Each row of a before or after table is a point. The points were changed in one or more steps. Then noise was added and the rows were shuffled. The steps act on columns, c1 being the first. What was done? A step turns or swaps two columns, mirrors them in a line or flattens them onto one, adds a multiple of one to another, or multiplies or shifts one. Angles are multiples of 10 degrees, from the lower column toward the higher: turns from -170 to 170, lines from 10 to 170 but not 90. Use the fewest steps. Two steps may share a column if one is a turn and the other turns, adds or multiplies; they go together, in the order done. Otherwise the lowest column goes first.

Before (10 x 2)
[[ 0.11 -0.18]
 [-0.36 -0.26]
 [ 0.31  0.42]
 [-0.23 -0.32]
 [ 0.42  0.56]
 [ 0.48  0.36]
 [ 0.28 -0.04]
 [ 0.36  0.54]
 [-0.14 -0.35]
 [-0.50 -0.23]]
After (10 x 2)
[[ 0.34  0.33]
 [ 0.28 -0.15]
 [ 0.11 -0.20]
 [-0.36 -0.17]
 [-0.15 -0.31]
 [ 0.36  0.43]
 [-0.23 -0.26]
 [-0.51 -0.13]
 [ 0.40  0.44]
 [ 0.46  0.21]]
Steps: add -0.3 times c1 to c2

Before (11 x 8)
[[ 0.00  0.28  0.04 -0.13 -0.07  0.62 -0.03 -0.23]
 [ 0.10 -0.63  0.30  0.01  0.02  0.37 -0.46 -0.19]
 [-0.03 -0.11  0.37 -0.42  0.02 -0.15  0.36  0.31]
 [-0.19  0.23 -0.84 -0.70  0.02  0.25 -0.43 -0.22]
 [ 0.52 -0.04  0.27  0.26  0.04 -0.23 -0.18  0.89]
 [ 1.06 -0.54  0.20 -0.37  0.10  0.00 -0.40 -0.32]
 [-0.16 -0.71  0.04  0.19  0.05 -0.06  0.02  0.45]
 [-0.19 -0.52  0.17 -0.07 -0.01 -0.21 -0.57 -0.18]
 [ 0.09  0.10 -0.35  0.03 -0.03 -0.21 -0.14 -0.28]
 [ 0.40 -0.48  0.11  0.00 -0.55 -0.06 -0.32 -0.22]
 [-0.12 -0.19  0.45  0.19 -0.28 -0.26  0.13  0.78]]
After (11 x 8)
[[-0.25 -0.28  0.36  0.12  0.23 -0.19  0.21  0.23]
 [ 0.02  0.58  0.01 -0.09 -0.10  0.33 -0.05 -0.10]
 [ 0.34 -0.30  0.42 -0.20  0.49 -0.11  0.27  0.41]
 [ 0.34  0.01  0.10 -0.33 -0.42 -0.48  0.05 -0.34]
 [-0.18 -0.18  0.10 -0.52 -0.17 -0.40 -0.02 -0.12]
 [ 0.20  0.24 -0.89 -0.38 -0.15  0.19 -0.70 -0.07]
 [ 0.21 -0.18 -0.29 -0.11 -0.18  0.15  0.04 -0.17]
 [-0.13 -0.04 -0.03  0.06  0.29 -0.72  0.18  0.14]
 [-0.17 -0.16  0.37  0.36  0.16 -0.15 -0.49  0.10]
 [ 0.00  0.38  0.22 -0.48 -0.09 -0.56 -0.04 -0.06]
 [ 0.89  0.00  0.62 -0.37 -0.13 -0.49 -0.30 -0.12]]
Steps: turn c1 and c3 by 20 degrees; swap c2 and c6; swap c4 and c7; flatten c5 and c8 onto the line at 40 degrees

Before (13 x 14)
[[ 0.03  0.02  0.12 -0.18  0.07  0.08 -0.09  0.42 -0.22 -0.53 -0.11  0.44
  -0.15  0.34]
 [ 0.18 -0.06  0.14  0.39  0.37 -0.24  0.84  0.91  0.07  0.18 -0.71 -0.25
  -0.14 -0.50]
 [-0.30  0.53  0.23 -0.24  0.35 -0.29 -0.08  0.34  0.11  0.04 -0.07  0.41
  -0.15  0.17]
 [-0.63  0.31 -0.20 -0.53  0.07  0.35  0.35 -0.22 -0.22 -0.69 -0.11  0.13
   0.34  0.29]
 [-0.26  0.19  0.08 -0.18 -0.16  0.03 -0.12 -0.02  0.04  0.80 -0.79  0.56
  -0.17  0.43]
 [ 0.55 -0.02  0.47 -0.39  0.25 -0.18  0.62  0.40  0.24  0.05 -0.18  0.17
  -0.06 -0.34]
 [ 0.39  0.06  0.69  0.20  0.08 -0.85  0.31  0.46 -0.11  0.32 -0.61  0.27
   0.05 -0.20]
 [-0.20  0.17  0.35  0.12 -0.25  0.10 -0.44  0.36 -0.10  0.32 -0.07  0.16
   0.15 -0.03]
 [-0.35 -0.03 -0.31  0.07  0.30  0.34  0.28 -0.37  0.11 -0.57 -0.18  0.45
   0.04 -0.21]
 [-0.25 -0.10 -0.62 -0.35  0.43  0.17 -0.08  0.03 -0.36 -0.44 -0.01  0.33
   0.37 -0.12]
 [-0.08  0.23  0.21  0.03  0.24 -0.10 -0.51 -0.01  0.00  0.30 -0.40 -0.17
  -0.06  0.58]
 [ 0.14 -0.49  0.24  0.23  0.38 -0.43  1.02  0.56  0.19  0.19 -0.10  0.20
   0.08 -0.15]
 [-0.27 -0.13 -0.31 -0.37 -0.12 -0.33 -0.03  0.07  0.20 -0.41 -0.10  0.19
  -0.07 -0.01]]
After (13 x 14)
[[-0.31 -0.21 -0.04 -0.32 -0.04  0.44  0.11  0.07  0.16 -0.12 -0.09 -0.01
  -0.12  0.40]
 [-0.26  0.27  0.04 -0.24  0.01 -0.10 -0.02 -0.03  0.04 -0.23 -0.81  0.03
  -0.03 -0.87]
 [-0.62  0.54 -0.36 -0.27  0.12 -0.17  0.50 -0.21 -0.09  0.18 -0.14  0.02
  -0.61  0.56]
 [ 0.14 -0.80  0.43  0.71  0.39  0.18  0.80  0.60 -0.08  0.15 -0.09  0.14
   0.21 -0.13]
 [-0.17  0.23  0.22 -0.12 -0.17 -0.32 -0.48  0.38 -0.26  0.18 -0.05 -0.05
   0.05 -0.29]
 [ 0.37  0.14  1.08  0.30  0.14  0.24  0.17  0.46 -0.31  0.14 -0.61  0.06
   0.23 -0.30]
 [-0.34  0.84  0.38 -0.25  0.46  0.10  0.06  0.36 -0.03 -0.17 -0.06  0.15
  -0.06 -0.08]
 [-0.36 -0.05 -0.46  0.23  0.43 -0.08  0.19 -0.36  0.26  0.04 -0.18  0.15
   0.00  0.59]
 [ 0.20 -0.07  0.27  0.72  0.21  0.08  0.54  0.92 -0.37  0.06 -0.66  0.07
   0.54  0.03]
 [ 0.56 -0.04  0.51 -0.03  0.27 -0.18  0.79  0.43  0.05  0.06 -0.19  0.06
   0.35  0.07]
 [-0.25 -0.20 -0.59 -0.34  0.50  0.27  0.14  0.05 -0.35  0.36 -0.03  0.18
  -0.15  0.47]
 [-0.08  0.37  0.21 -0.25  0.18 -0.02 -0.44  0.02  0.04 -0.23 -0.38  0.06
  -0.44 -0.48]
 [ 0.02  0.03  0.04 -0.18  0.21 -0.14 -0.01  0.41 -0.43 -0.30 -0.07  0.06
  -0.41  0.42]]
Steps: multiply c2 by 1.6; mirror c3 and c6 in the line at 160 degrees; turn c4 and c7 by -30 degrees; flatten c5 and c12 onto the line at 20 degrees; add -0.5 times c8 to c9; turn c10 and c14 by -110 degrees; turn c10 and c13 by -110 degrees
